Rows are points. Any point is a mix of the corners, with weights that add up to 1. It lies inside the corners' shape when no weight is negative. Say inside or outside, and name the corners with a negative weight.
In the rows, 128 means zero.

Corners:
(1): [136 135  60]
(2): [185  83 109]
(3): [117 112  95]
(4): [105 177 180]
Points:
[131 110  98] -> inside
[130 157 151] -> outside (3)
[108 166 124] -> outside (2)
[152 105 110] -> inside
[146 123  98] -> inside
[159 110  93] -> inside
[146 135 104] -> outside (3)

Corners:
(1): [159 123 139 106 104 142 138 109  91  94 143]
(2): [138  82  88 124 197 136  89 106 112 108  68]
(3): [130 168 155 162 144 102 193  89 117 116 124]
(4): [152 129 128 103 124 105  99 163 157 166  92]
(5): [154 103 138 106  95  93 110 189 196  75 168]
(6): [ 76 114 115 118 100 145 130 135  94  81 160]
(7): [ 78 136 190 216 178 165 118 128 162  83 135]
(8): [154 125 109 192 117 195 193  72 139 156 133]
(9): [126 141 104 184 213 109 111 117 146 127 177]
(10): [102 128 105 118 151 153  80  45  93 123  60]
(11): [133  87 118 152 160 127 182  86 114 163 145]
(12): [164 158 107 142 168 158 186 108 177 133 188]
Points:
[130 126 122 129 136 142 142 110 128 114 129] -> outside (9)
[115 123 117 172 181 141 145  95 131 107 142] -> outside (1, 4)
[119 130 127 159 161 126 135 114 142 118 134] -> outside (1)
[141 126 122 150 165 130 131 105 139 129 123] -> outside (6)
[128 114 124 137 140 147 137 105 124 115 110] -> outside (9)
[136 113 110 151 152 153 133 102 132 107 148] -> outside (3, 4)
[110 127 137 171 109 135 138 126 148 149 123] -> outside (1, 2, 12)
[131 137 129 118 143 111 114 161 153  95 153] -> outside (8, 10, 11)

Corners:
(1): [116  55 127 103 120 160 158  89 183 139 125  72 163 163 116  85 145  79
 136 130]
(2): [156  94  84  94 157 123 159 139 111 119 102 112 126 125 139  83 132 119
  81 139]
(3): [128 113 152  90 142 129 138 113 162 165 114 107 140 171  72 121 157 161
 132  96]
(4): [115  52 146 128 160 152  84  79  88 174 162 144  86 127 109 118 171  68
 106  69]
(5): [101 110 142 141  89 142 111 118 143 134  96 143 123 107 167 131 160 100
 149 127]
(6): [ 78  85 125 119 107  65 176  92 184  84 101  67 103 171 184 145 122 173
 160 159]
(7): [160  94 140 108 150  70  89 167 124 146 109 184 168 151  55  65 122 120
  99 154]
(8): [ 80 103  71 143 138 146  70  83 161 144 102  62 122 124 140 100 119  81
 136  86]
(9): [ 75 134  94  99 136  87 126 178 116  81 108 152 159 120 149 120 153 160
 105 108]
(10): [ 91  69  62 136 155 181 148 107 190 169 112 144 137 173  92  73 122 149
 127 128]
(11): [ 99 141 119 134  93  68 109 131 179  65 130 156 115  78 131  89 125 125
  99 191]
(12): [132 119 107 144  88 154  85 126 159  83  99  82 139 133 171  77  94 102
 138  56]
(13): [112 116  82  81  82  70 115 102 110  87 171 141  46 101 131 131 144  79
 132 111]
(14): [139  62 109 162  65 113 103 134 107  53 150 120 111 134 142 163 167 130
 164 167]
(15): [114  63 109 143 126 107 146 108  81 162 121 158 118 118 107 146 158  64
  72  72]
(16): [138 121 136 109 170  87 143  90 167 108 160 119  95 159 101  86 152 112
 180 116]
(17): [127 100 128 138 118 142 137 128  86 155 171  78 122 133 160  84 175  70
  90  72]
(18): [157  71 135  94 127  70 177 131 168 170 171 144 123 124 102 148 161 114
 120 165]
(19): [133 150 138 101  77 108 113 157  57  82 176  85 130 124 145 159 102  83
 137  67]
(20): [131 130  92 125 126 173  95 112  91 136 129 116 152 171 163 170 171 117
 110  84]
(21): [136  77 129  74 125  59 149  95 125 143 155 170 163 106 107  90 159 150
 145 166]
Points:
[118  93 116 116 115  94 144 133 166 109 114 144 135 128 119  90 142 136
 124 155] -> outside (4, 8, 19, 20)
[120 102 111 119 111 113 122 127 130 119 126 125 137 130 130 116 137 116
 120 123] -> outside (4, 16)
[107 112 118 126 141 123 109 126 101 126 125 131 134 137 131 125 153 126
 115 106] -> outside (1, 12, 13, 18)
[109  92 119 119 114  99 140 111 144 110 123 108 121 143 143 124 138 129
 135 128] -> inside
[126  97 114 114 124 108 128 120 126 121 137 124 125 137 122 116 145 112
 122 118] -> outside (5)
[107  93 118 127 124 136 123 106 129 123 129 113 130 131 143 112 151 114
 128 108] -> outside (7, 13, 18)
[141  74  95  85 157 105 130 111 101 144 137 147 145 145  83 101 148 123
 122 121] -> outside (5, 6, 11, 12, 17, 18)
[113  99 106 107 130 117 133 120 128 137 127 115 138 134 130 106 136 112
  97 107] -> outside (5, 14, 16)

Corners:
(1): [131 153 151  65  91 151 130 132 117 126 134 100 168 136 105 136 179 116
  50 129]
(2): [187 171 133  78 176 130 123 167 140 162  85 113 163 126  97 109 192 157
 121 150]
(3): [100 132  81 194 138 141 118 136 110  98 114 131 137 113  60 162 119 144
  97 148]
(4): [109 153  85 172 172 110 128 136 141  63 129 121 146 139  99 110 140 111
 114 114]
(5): [136 168 185  94 149 142 166 128 213 115 122  73 150  95 105 131 178 164
 110 128]
(6): [168 182 146  71 116 185 143 133 126 137 149  97 150 102 149 114 195 144
  97 137]
(7): [129 136 121 111 163 128  95  90 149 114 153 126 141 119 104 137 156 116
 119  97]
(8): [146  73  87 159 188 106 128 131 151 139 155 109 135 157 124 154 116 156
 117 124]
(9): [147 138  94 145 161 138  97 141 141  80 136 110  96 145  55 104 133 139
  96  91]
(10): [109  44 155  71 108 139 135 130 103 135 172 173  98 132 111 140  91 148
 173 157]
(11): [117 137 162  62  50 106 114 179 138 183 125 126  99 154 117 126 168 151
 183 141]
(12): [173 187 165  97 107 179 131 117  91 109 147  68 171 117 101 104 122 130
 118 178]
(13): [ 91  76 142 181 138 166 111 150  57 123 126 125 104 142  71 144 124 134
 134 153]
(14): [139 161 141  91 166 104 155 113 146 118 123 102  96 108 108  87 108 124
 127  96]
(15): [109  98 189  93  64 108  94 187 145 167 136 140  79  90 121 111 144 108
 192 208]
(16): [103  68 109  76 105 151 118 155 114 171 164 120  78 172  93 170 117 110
 159 165]
(17): [124 101  66 139 171 105 109 149  75  82 163  96 140 141  73 201 150 114
 127 124]
(18): [ 50  43  83 119  95 151  80 162  86 107 155 113 125 160 126 145  86 156
 112 136]
(19): [170 130 138  92  80 196 139 111 125 109  71  50 150 134 126 133 151 153
 115 167]
(20): [161 140 142 152 156 175 153 107 145 121 154 115 146  96  83  79 111 134
 111  71]
(21): [120  90 155  54 141 139 113 163 122 139 151 129  99 158 138 194  79 120
 175 157]
Points:
[128 123 136  93 115 137 128 148 122 128 133 109 132 128 104 141 128 128
 138 147] -> outside (6, 7, 8, 9, 13)
[135 138 132 111 133 132 129 138 139 127 127 119 121 118  92 122 160 131
 126 129] -> outside (8, 12, 18, 21)
[145 151 109 152 154 148 121 126 121  94 131  86 153 116  89 116 143 140
  99 125] -> outside (1, 10, 11, 16, 21)
[141 119 140 136 138 148 126 149 118 134 124  99 109 130  78 136 123 135
 143 142] -> outside (1, 4, 6, 7, 10, 18)
[120 108 124 113 128 141 125 147 122 125 139 119 120 135 108 136 131 138
 129 135] -> outside (7, 12)
[127 144 120 130 133 151 124 126 123 102 138  94 129 119  87 119 139 120
 104 126] -> outside (2, 8, 10, 11, 21)

Corners:
(1): [133 158 126 154  99 180 115  77 158 142 138 159 145 124 115  79 168 166
 124 144]
(2): [139 132 125  78 159 181 141 141 161  82  67 192 136 133  84 125 103 165
 153 141]
(3): [101 173 112  90 167 121 105 177  98 118 172  82 174 182 183 152  77  87
  95 139]
(4): [ 82  68  83  28  68  74 170 244 124  73  88  76  78 138 146  82 134 123
  95  96]
(5): [192 140 156 142 165 140 163 114 188 119 132 128 156  78 156  74 166 132
 169 125]
(6): [101 105 107 141 131  92 136  80 143  81 181 127 115  40 132 112 156 133
 116 174]
(7): [164 117 147 151  84 114 150 123 153  72 114 113 118 104 143  92 139 208
 137 115]
(8): [123 101 110 105 114 140 156 107 130  74 117 164  86 137 102 134 170 133
  98 110]
(9): [142 143 118 102  77 146  98 170  90 157 113 144 116 163 105 135 112 116
 142 116]
(10): [139 140 125 111 145 153  99 143  90 132 176 114 114 123 156  95 116 122
 150 124]
(11): [ 69 129 109 190 140 190 178 164 137  84  99 168 158 194  87 159 135 120
 122  87]
(12): [108 164 112 165 107 142  98 136 127  77 130 118 120 163 129 180 186 109
 177  98]
(13): [149 105 149  30 116  87 105 167 136  87  92 106 111  84 170  54  29 134
 134  81]
(14): [113 177 114 169 117 125 168 110 133 117 181 111 132 122 126  51 131 126
 143 105]
(15): [163 160 156 117 173 140 103 168 141 113 152  64 121  72 141  65  86  83
 121 163]
(16): [ 90  95 133  83 121 129  91  54  68  92 146  81 147 154 129 183 187  89
 105 136]
(17): [146 137  99 149 118 168 152 126 142 126 139 115 128 135 120 165  80 167
 136 111]
(18): [ 37 174 115 140  96 135 115 160 123 148 128 169  82 177  97 119 214 171
 123 116]
(19): [129  86 126 117 140  90  92 132 126  81 104 135  98 135  99  84 121 127
 159 105]
(20): [153 234  87 218 156 189 132  90 121 138 137 121 198 106 136 172 119 143
 145 106]
(21): [148 175 106  90 103 151 108 162 133 120 123 157 138 115  99 142 132 167
 127  81]
Points:
[108 137 114 111 125 135 131 138 132 113 128 137 124 126 116 114 134 134
 121 126] -> outside (7, 10, 12)
[114 130 117 113 102 144 128 145 126 104 115 139 117 159 115 128 131 151
 130 100] -> outside (5, 6, 15, 20)
[118 138 113  99 130 137 119 160 111 114 130 120 119 130 121 115 103 119
 119 118] -> outside (1, 5, 7, 12)
[130 135 110 133 114 146 140 133 132  97 115 132 141 157 117 149 144 137
 136 107] -> outside (6, 10, 13, 15, 18)
[124 142 118 130 129 128 142 151 142  94 120 136 129 124 121 114 130 132
 134 110] -> outside (1, 10, 16, 17)
[120 143 117 128 126 137 127 131 126 105 140 129 128 132 124 120 149 131
 128 123] -> outside (13, 17)
[142 139 104 111 118 126 136 165 126 106 132 106 122 118 135 121 116 128
 134 119] -> outside (1, 11, 13, 16, 18)
[131 125 119 111 125 132 125 136 130  95 124 121 128 118 130 123 125 133
 130 124] -> outside (14, 18)
[116 116 118  81 109 115 113 151 115 100 133 112 101 130 133 105 122 132
 126 119] -> outside (5, 11, 20)
